Rows are points. To make a cloud, some directions were put in groups of two or more. Within a group, all points are equally far from the middle, so they leave a hole (a ring in 2 directions, a hollow ball in 3). The other directions are filled evenly. Then the cloud was stretched, turned, moved and blurred a little. Count the holes, and give their numbers of directions, smallest first.

Cloud:
[-25 27]
[-57 -36]
[15 38]
[40 -11]
[-14 31]
[-46 -47]
[8 37]
[-58 -32]
[-14 31]
[42 24]
[-24 26]
[-9 34]
[-55 -10]
[-47 -47]
Holes: 1 (2)

Cloud:
[0 -45 -11]
[10 45 8]
[47 9 37]
[-13 1 -45]
[13 -56 1]
[-26 -26 -24]
[-22 -36 4]
[-25 47 29]
[26 18 37]
[6 -50 18]
[60 6 36]
[37 -48 46]
[-9 -9 43]
[41 -35 51]
[7 -36 -28]
[-6 -17 41]
[-13 8 -47]
[-7 18 41]
[-1 -10 44]
[-8 47 22]
[11 -38 37]
Holes: 1 (2)

Cloud (32 x 4):
[-13 -56 -21 6]
[22 -1 3 44]
[44 1 14 12]
[43 7 -18 -31]
[-8 -60 -19 6]
[24 21 35 -10]
[26 -5 -12 40]
[20 -53 -34 9]
[26 -18 -30 28]
[31 -5 23 34]
[7 -15 -29 -58]
[39 -4 16 27]
[28 -31 -35 22]
[22 -15 -33 27]
[18 -50 -16 -31]
[10 4 -42 -44]
[38 24 13 -15]
[-5 6 43 -28]
[32 -48 -25 -17]
[11 26 -21 13]
[-5 23 41 -27]
[2 -51 5 -27]
[29 -7 -7 41]
[-40 -2 9 -27]
[21 -7 -29 29]
[1 -2 -49 -19]
[4 -19 48 13]
[40 10 -19 -33]
[-4 -33 36 -16]
[44 -18 -23 -26]
[32 -37 -32 18]
[17 -1 18 45]
Holes: 2 (2, 2)

Cloud, 48 rows:
[-15 25 2 3 36 -39]
[-10 -18 7 22 -3 15]
[-27 -12 31 -10 -23 10]
[-19 0 0 2 20 -46]
[3 37 -23 1 60 -20]
[-11 -6 -22 -12 9 4]
[-20 1 9 -20 -30 14]
[6 6 7 -9 22 24]
[18 -4 3 9 -7 18]
[-2 18 3 -13 6 -16]
[-2 11 32 -14 3 -22]
[8 20 21 -1 0 29]
[-4 32 2 -24 -37 22]
[-17 -19 10 8 0 11]
[0 32 -21 15 19 -31]
[15 11 -4 -16 18 -2]
[-3 -20 34 -7 -6 -34]
[21 20 10 -11 2 25]
[2 6 12 -38 6 7]
[-13 1 9 10 -31 -7]
[6 -10 -1 29 -12 -27]
[-17 16 -1 -39 -8 6]
[-10 -15 -4 -1 1 31]
[-48 8 4 23 -7 -2]
[-11 -6 -8 -6 -17 3]
[7 31 -13 -14 10 7]
[-43 -19 -17 6 6 -7]
[-28 -11 -6 -15 17 15]
[-4 -6 -22 14 -2 8]
[-15 -3 6 29 -10 15]
[-10 40 -24 17 23 -20]
[-22 9 -26 20 6 -2]
[-5 24 -15 11 -25 0]
[-8 5 3 20 10 -42]
[-46 -10 -11 -4 -22 -6]
[1 22 -2 -38 16 28]
[-39 -10 -11 9 5 -15]
[-19 4 -12 47 -1 -33]
[-14 -18 8 -11 -3 -2]
[-34 24 22 -9 0 6]
[-18 -16 18 27 -1 22]
[-44 5 -30 19 8 -16]
[-4 20 -15 19 -17 -14]
[-7 16 -5 -14 16 13]
[-50 7 -10 -10 15 -15]
[15 12 11 -24 6 -17]
[-18 -18 18 -36 -11 -15]
[-34 -12 -11 1 18 -32]
Holes: 0

Cloud, 84 rows:
[-41 -20 24 -11 15 -10 43 20]
[-25 -37 -41 -18 -31 13 -10 -11]
[-49 11 0 -19 -14 -42 2 -4]
[38 0 28 -34 -15 -11 11 -9]
[-45 -23 11 39 14 -9 29 10]
[-29 9 22 -2 22 22 43 -2]
[-18 -25 9 -30 -30 4 -33 -17]
[41 4 6 -18 0 27 41 3]
[-52 -35 1 -21 -11 22 -21 -1]
[-32 -31 -16 43 -6 0 23 21]
[-54 -33 30 -7 -11 18 14 19]
[-32 10 26 12 -16 21 42 -7]
[25 -2 -5 -2 21 -36 26 27]
[-4 -28 -29 -31 -5 -22 25 24]
[-7 14 -31 -58 2 -6 -1 33]
[15 26 0 9 -37 -35 14 -22]
[13 -32 -13 34 -25 26 13 5]
[-42 14 32 -23 -13 -15 25 18]
[-7 -41 2 -41 -15 -18 24 -9]
[2 -25 -4 11 -40 -49 -2 -10]
[39 5 5 21 -17 -24 39 4]
[28 -31 -32 -16 -2 -17 5 -15]
[-6 -15 -32 -19 18 51 -4 18]
[-25 -12 14 24 4 -36 -20 -20]
[0 2 -26 15 -27 41 -2 18]
[-12 17 -54 9 1 5 -5 -13]
[-16 29 -21 -6 17 -17 5 -31]
[8 -42 -1 -23 -40 -23 9 -14]
[-14 15 -11 -11 -9 -52 -14 24]
[5 4 -24 43 34 -18 -7 -9]
[3 -37 -29 -41 -32 -4 -5 0]
[-12 -25 -44 -12 -19 -14 17 -18]
[16 6 20 1 -8 44 35 -13]
[-37 -3 38 -2 0 -13 48 2]
[9 13 26 31 16 18 13 -20]
[14 39 3 -4 19 24 28 16]
[-15 19 -12 16 -30 -11 -8 -36]
[-14 -29 22 -41 -3 29 15 33]
[-2 -28 -22 -58 -29 1 6 13]
[7 27 -8 36 9 11 -14 -1]
[-25 -11 -16 -17 16 -44 27 3]
[-22 -32 -1 -28 -24 30 15 43]
[-14 3 -16 9 -45 -17 40 19]
[-1 -33 8 37 -35 11 -10 0]
[18 -27 14 -13 0 -16 17 36]
[-34 21 19 -29 -27 -9 13 29]
[-10 17 -33 -27 -47 -13 0 16]
[15 -26 6 7 12 -13 22 41]
[-14 -18 39 12 4 28 24 -27]
[-51 -12 31 22 -18 2 6 16]
[8 -14 42 0 -21 -36 30 -6]
[-10 2 31 -26 27 -13 21 27]
[-10 -23 54 10 -9 -4 28 4]
[-53 -7 -3 -37 -17 -25 23 23]
[-30 -3 2 14 18 -18 -34 6]
[6 16 10 2 15 1 -19 -36]
[-7 -15 10 16 -46 -36 32 16]
[-20 12 28 -10 35 12 15 23]
[1 -1 -36 34 8 22 17 -18]
[-30 -27 3 -39 -42 -18 10 28]
[1 -30 8 0 -9 -53 12 -14]
[-24 19 -36 -1 25 26 -5 -6]
[-31 1 6 21 22 -19 46 23]
[1 14 15 48 -10 -19 29 19]
[-19 22 -7 6 40 18 -12 13]
[9 -31 -9 13 -41 -33 0 -27]
[-8 5 -48 -33 -35 4 -3 -5]
[-33 -1 19 -10 -6 22 -24 -15]
[28 -27 7 -26 -20 13 42 3]
[-18 -20 -10 -35 -58 -6 19 -10]
[-23 -26 -1 -14 -12 19 55 11]
[-31 25 -13 4 -12 2 18 47]
[-29 29 3 12 10 -22 38 27]
[-18 -38 -11 -33 -35 -21 20 18]
[7 15 7 27 37 5 40 5]
[8 -16 31 -19 4 47 24 -5]
[5 22 -2 31 31 2 -13 -7]
[36 -1 0 31 12 16 -5 17]
[24 17 -14 -60 0 15 16 11]
[8 -1 32 7 -32 -43 26 -17]
[-19 6 8 -22 -10 32 53 0]
[9 -17 7 1 -35 -11 7 -53]
[28 30 1 7 11 25 37 6]
[-29 -13 -6 -34 18 29 38 30]
Holes: 2 (2, 6)
